Rows are points. Each copy is the shape, with its points in the same order, stretched, turned, moved and blurred by noise. Say if it was mirrored as well.

Shape (5 x 2):
[[ 15   7]
 [ 43 -27]
 [  5  80]
 [-30  -6]
 [  3 -10]]
Copy 1 (5 x 2):
[[ 12  11]
 [ 30 -30]
 [ 16  83]
 [-38  11]
 [ -2  -4]]
Copy 1 is: only turned
Copy 2 (5 x 2):
[[-10 -17]
 [ 28 -33]
 [-75 -30]
 [-12  25]
 [  2  -1]]
Copy 2 is: mirrored

Shape (6 x 3):
[[ 16 -43  42]
 [ 20 -29  59]
 [  9 -53  29]
 [-28   9 -36]
 [-44  16 -13]
 [ 23  21 -13]]
Copy 1 (6 x 3):
[[ 16 -54  25]
 [ 17 -41  40]
 [  7 -60   9]
 [-14  19 -44]
 [-30  27 -17]
 [ 44  18 -14]]
Copy 1 is: only turned
Copy 2 (6 x 3):
[[ 30  -8 -51]
 [ 40  10 -62]
 [ 34 -24 -43]
 [ -9   3  44]
 [-26   4  32]
 [ 33  32  27]]
Copy 2 is: mirrored

Shape (10 x 4):
[[ -4  12 -14  17]
 [ 13  23   7 -27]
 [ 48  10  56 -29]
 [ 12  47 -53  21]
 [ -5   5 -49  48]
 [-36 -37  68 -59]
 [  0  -1 -44  13]
 [ 12 -39  15 -43]
 [ 26  25 -24  23]
 [-13 -10 -14  30]]
Copy 1 (10 x 4):
[[ -4  49 -12  19]
 [ -3  38   0 -35]
 [ 42  34  42 -41]
 [ 11  72 -59   6]
 [  9  48 -45  54]
 [-43  -6  71 -32]
 [  1  28 -42  19]
 [  1 -17  21 -27]
 [ 28  58 -20   8]
 [ -1  29  -6  36]]
Copy 1 is: only turned
Copy 2 (10 x 4):
[[ -5   0  14  14]
 [ 11  29  -6 -12]
 [  4  71 -42   1]
 [ 51 -27  34  15]
 [  2 -46  17  30]
 [-67  58 -15 -64]
 [ -4 -27   6   0]
 [-27  17 -49 -29]
 [ 25  -7   0  26]
 [-26 -15   4  19]]
Copy 2 is: mirrored

Shape (12 x 6):
[[-33 -10  14  60  45  31]
 [ 43   5  40 -42  -6 -39]
 [-29   7 -46 -28  29  17]
 [ 52 -46 -50 -24   9  34]
 [-27 -36  17  12 -32 -22]
 [-27  37 -47  22  19  34]
 [-41 -14  -4  46 -11  -4]
 [  5  33  54  42  14 -11]
 [ 40 -34 -22 -15 -13 -19]
 [ 18  -6  24   4  27  -2]
 [ 39  30  25  43  47  10]
 [ 12  24  50 -26  -7  22]]
Copy 1 (12 x 6):
[[-20 -32  23  13  33  91]
 [ 26   2  43 -35   7 -39]
 [-24  42 -29 -37  41  46]
 [ 40 -15 -60 -61 -12  33]
 [-50 -24   7  -2 -20   4]
 [ -4  54 -23   2  33  74]
 [-43 -15  -9  20   3  43]
 [ 12   1  68  27  18  24]
 [ 16 -15 -31 -36 -10 -19]
 [ 16 -21  28 -27  17  18]
 [ 59 -12  41  20  37  54]
 [ 18  24  67 -36 -17  22]]
Copy 1 is: only turned
Copy 2 (12 x 6):
[[-26 -21  36  49  40   4]
 [ 49  23  51 -57   0 -36]
 [-13   0 -45 -20  23  -1]
 [ 65 -38 -35   2 -33 -12]
 [-32 -15  33 -12 -25 -48]
 [-15  26 -37  28  16  22]
 [-43  -1  18  23  -4 -33]
 [  3  30  80  14  25   3]
 [ 39  -9   2 -11 -28 -52]
 [ 26  -6  37 -10  20 -12]
 [ 48  25  54  32  40  16]
 [ 24  20  44 -47  -9  30]]
Copy 2 is: only turned

Shape (9 x 6):
[[-12 -24 -57 -25  54 -22]
 [-26   5  31  23  29 -18]
 [  1  46  -5   8 -30  14]
 [ 30  25 -43  44 -16   9]
 [ -4  17   3 -65 -52  14]
 [-29  -3 -35  -1  -7   5]
 [ -8 -26  39  -1 -12  34]
 [-56  60   0  27  58  37]
 [-10 -42 -27  47  22 -24]]
Copy 1 (9 x 6):
[[ 34 -21 -39 -17  39  -2]
 [  2  26  50 -24  10 -11]
 [-41  60 -12  13 -32  17]
 [-19  48 -27  53 -36 -42]
 [-44  24 -29 -24 -53  85]
 [-32  11 -13   3  14   0]
 [-22  -7  48   8 -22  46]
 [-21  81  44   2  58  12]
 [ 14 -29  12   8  13 -65]]
Copy 1 is: only turned
Copy 2 (9 x 6):
[[-45 -44 -72   5 -36   1]
 [-12 -26 -18  13  38  12]
 [ -3  39  10   0 -13 -17]
 [  6  46 -33  38 -29 -12]
 [  6   8  30 -60 -44  -7]
 [-26  -2  -7  12 -36   8]
 [ 19   6  -2 -28   3  52]
 [-81  33 -24  18  36   1]
 [ -1 -30 -49  53 -15  27]]
Copy 2 is: only turned

Shape (13 x 8):
[[ 19  -9 -21  14  26  18  24  31]
 [ -8  21 -19 -25  -8 -31  -8 -35]
 [ -3 -19 -13  12  -9  17 -13  -5]
 [-13 -33   4  27 -11 -10  51  55]
 [  6 -14   6  -9 -20  32  23  -9]
 [ 16 -16   0 -25 -27  -2 -19 -10]
 [ -4   6 -14 -14  15   6  19  25]
 [ 14 -13   2  36 -18  17   6  15]
 [  3 -31  37  24  32  -8  36  40]
 [-41  30  -6 -42  17 -34 -33 -34]
 [ 19  11 -15 -29 -12  -1 -31   1]
 [-38   8 -26 -46  30  -7 -30   7]
 [  7  36  -4 -16 -26  31 -28   5]]
Copy 1 (13 x 8):
[[  5  15  28  49  29   0   8  13]
 [-13  25 -37   2 -10 -16 -18 -12]
 [ 19 -14   0  19  13  20 -26   5]
 [-53 -22  34  31  21  10  23  17]
 [ 11  -3 -13  12  38  38  11 -13]
 [ 18 -13 -14  -3   0  -1   7 -12]
 [ -9  27  14  22  21   2   9  26]
 [  3 -13  15  38   9  37  -4  -4]
 [-27  15  69  14  14  18  26 -15]
 [-25  34 -27 -32 -43 -10 -41   8]
 [ 27  10 -11  11 -11  -4   3   8]
 [ -7  27  11 -22 -10 -22 -23  45]
 [ 33  13 -25  22 -16  38 -14  22]]
Copy 1 is: only turned
Copy 2 (13 x 8):
[[ 13   9  -9 -30  53  19  -1  25]
 [ 14  11 -11  21 -11 -61   8 -11]
 [ 28 -25  -4 -12   1  -1   0   6]
 [-20   0 -19   9  23  57  44  51]
 [ 31   4  25 -10   0  25  17 -21]
 [ 32   0  26 -21 -30 -15   3  12]
 [-11  15 -14 -28  24  -4  11   5]
 [ 30  -6   2   5  17  41 -11  24]
 [-38 -13  31   7  48  35  19  54]
 [-27 -16 -11   4 -33 -95  -6 -22]
 [ 24  12   2 -35 -20 -31 -29   5]
 [-23 -26 -27 -48 -17 -67  -4  -3]
 [ 19  17  -4 -32 -28   5 -49 -24]]
Copy 2 is: only turned

Shape (14 x 9):
[[ 14 -13 -24  13   2  42 -30   4  36]
 [ 20 -34 -18  12  63 -11  46 -54   8]
 [  4  47   8 -27  60 -12   8  36  47]
 [-44  43 -14 -48   9 -20  11 -13  34]
 [ 45 -12  21   3   6 -30 -35  -8 -42]
 [ 47 -39 -41 -21  -1  -5  -8  43  32]
 [-21  13 -20 -10  32  45 -34 -49 -30]
 [ 46   3  20  49  13  13 -47 -53  35]
 [-47 -21 -40 -22  -9  17 -51   8  52]
 [  9  -8 -55  38  53  -1 -34 -35 -29]
 [ 42   9  28 -37 -28 -49 -31 -12  -6]
 [ 34 -32  43  48  -1   2   3  11  56]
 [-11 -55  44  44 -16   0  23 -41 -27]
 [-42   6 -32 -19 -24  -1  49 -13 -21]]
Copy 1 (14 x 9):
[[ 10  14 -17  32 -32  41 -10  33  17]
 [ 22 -38  -6  -1 -58 -19  73  18  -5]
 [ 12  21 -14   8  47 -32  22  47  20]
 [ 15  30 -28 -26  14 -40 -11  -7  24]
 [ 32 -40  37  36  -9 -16 -28  24 -31]
 [ 20 -33 -39  41 -13   1 -21  65  50]
 [ 28   0 -12 -19 -11  38  -7 -22 -55]
 [ 34  29  40  47 -60  16  15  30 -33]
 [-15  38 -70  -3 -31  20 -50  35  17]
 [ 15 -22 -38  33 -42  11  20  -6 -65]
 [ 50 -12  37  17  -5 -49 -51  25   3]
 [-15   6  45  43 -45   5  14  64  37]
 [-32 -41  62  -5 -66   1  -1  -3   4]
 [ -7 -28 -21 -17  -4 -13  -9 -54  37]]
Copy 1 is: mirrored
Copy 2 (14 x 9):
[[ -8 -11  28 -10  23  29 -14 -21  50]
 [ 31 -41  -3 -15  42 -42  17 -68   6]
 [-30 -51 -19 -48  16 -41 -16  20  51]
 [-33  12  -4 -66  -7 -56  -5 -19  31]
 [ 45 -13  15   5  -6 -35 -41   8 -28]
 [ 35  -3  17 -34  30  10  15  31  51]
 [-24   7   6 -14  38 -16 -57 -52 -14]
 [ 24 -57  44  14  -2 -10 -59 -56  46]
 [-36  31  63 -39  29  -3   4  -1  52]
 [ 24   4   3  33  60 -45 -37 -38   9]
 [ 49  -8  21 -42 -42 -43 -37  16  -3]
 [  9 -72  38   6 -17  19  14 -11  45]
 [  6 -24  37  17 -18  -2  18 -52 -48]
 [-21  49 -29 -38 -11 -18  37 -26 -14]]
Copy 2 is: mirrored
